Rows are points. To make a cloud, some directions were put in groups of two or more. Within a group, all points are equally far from the middle, so they leave a hole (a ring in 2 directions, a hollow ball in 3). The other directions are filled evenly. Then the cloud was stretched, turned, moved and blurred a little. Count the holes, and give their numbers of directions, smallest first.
In the rows, 128 means zero.

Cloud:
[[ 76 112 125]
 [127 152  74]
 [152 130 158]
 [167 149 112]
 [115 170  91]
 [167 120 144]
 [148  80  95]
 [139 149 154]
 [ 84 100 102]
 [167 144 129]
 [107  71 113]
 [145 138 158]
 [150 135  75]
 [174 125 124]
 [ 89 126  86]
 [102 163 138]
 [154 139  78]
 [111 157  79]
 [101  72 127]]
Holes: 1 (3)

Cloud, 20 rows:
[[109 116 157]
 [100  65  91]
 [143 126 171]
 [175 163 127]
 [ 79 160 119]
 [ 98  79 134]
 [ 91 106 106]
 [169  97 145]
 [129 158 124]
 [130  90 114]
 [146  98  89]
 [121 149  67]
 [156 152 122]
 [112  92  91]
 [ 76  85 109]
 [132  93  86]
 [154  77 127]
 [123  93  99]
 [126  91 158]
 [120 143 121]]
Holes: 0

Cloud (28 x 4):
[[157  97 110 182]
 [144  81 152 159]
 [123 132  91  95]
 [125 138 181 139]
 [ 85 106 128  96]
 [100 146 147 151]
 [ 69 136 145 153]
 [149  70 143 161]
 [170 164  94 127]
 [144 137 154 175]
 [144 131  65 166]
 [178 130 106 131]
 [158  75 106 176]
 [156 134  96 115]
 [168 154 134 128]
 [177 155 122 170]
 [151 159 137  99]
 [172  96 153 149]
 [ 86 118  95 118]
 [ 91 110 172 121]
 [160 109  91 145]
 [100 189 151 132]
 [165 168 125 103]
 [107 144 134 150]
 [152 138 100  99]
 [142 122 153 156]
 [150 109 102 202]
 [158 175 129 155]]
Holes: 0

Cloud:
[[129 156  74  65]
 [141 179 133 118]
 [126 138 164 111]
 [148 106 128  90]
 [135 182 130 127]
 [120 146  64 157]
 [122 100 141 152]
 [ 62 164 106  82]
 [ 87 155  92 129]
 [120 145  87 163]
 [ 88 123 122 106]
 [141 138 121  79]
 [151 148  88 162]
 [149 132 149 117]
 [136 133 171 169]
 [141 124 147 116]
 [ 93 152 102 130]
 [130 171 105  85]
 [152  93 118 108]
 [117 151 129  51]
 [135 195 142 117]
 [160 131 158 150]
 [134 158  72  54]
 [163 156  90 114]
 [103 104 158 137]
 [142 133  81  76]
 [156 129 156 145]]
Holes: 0
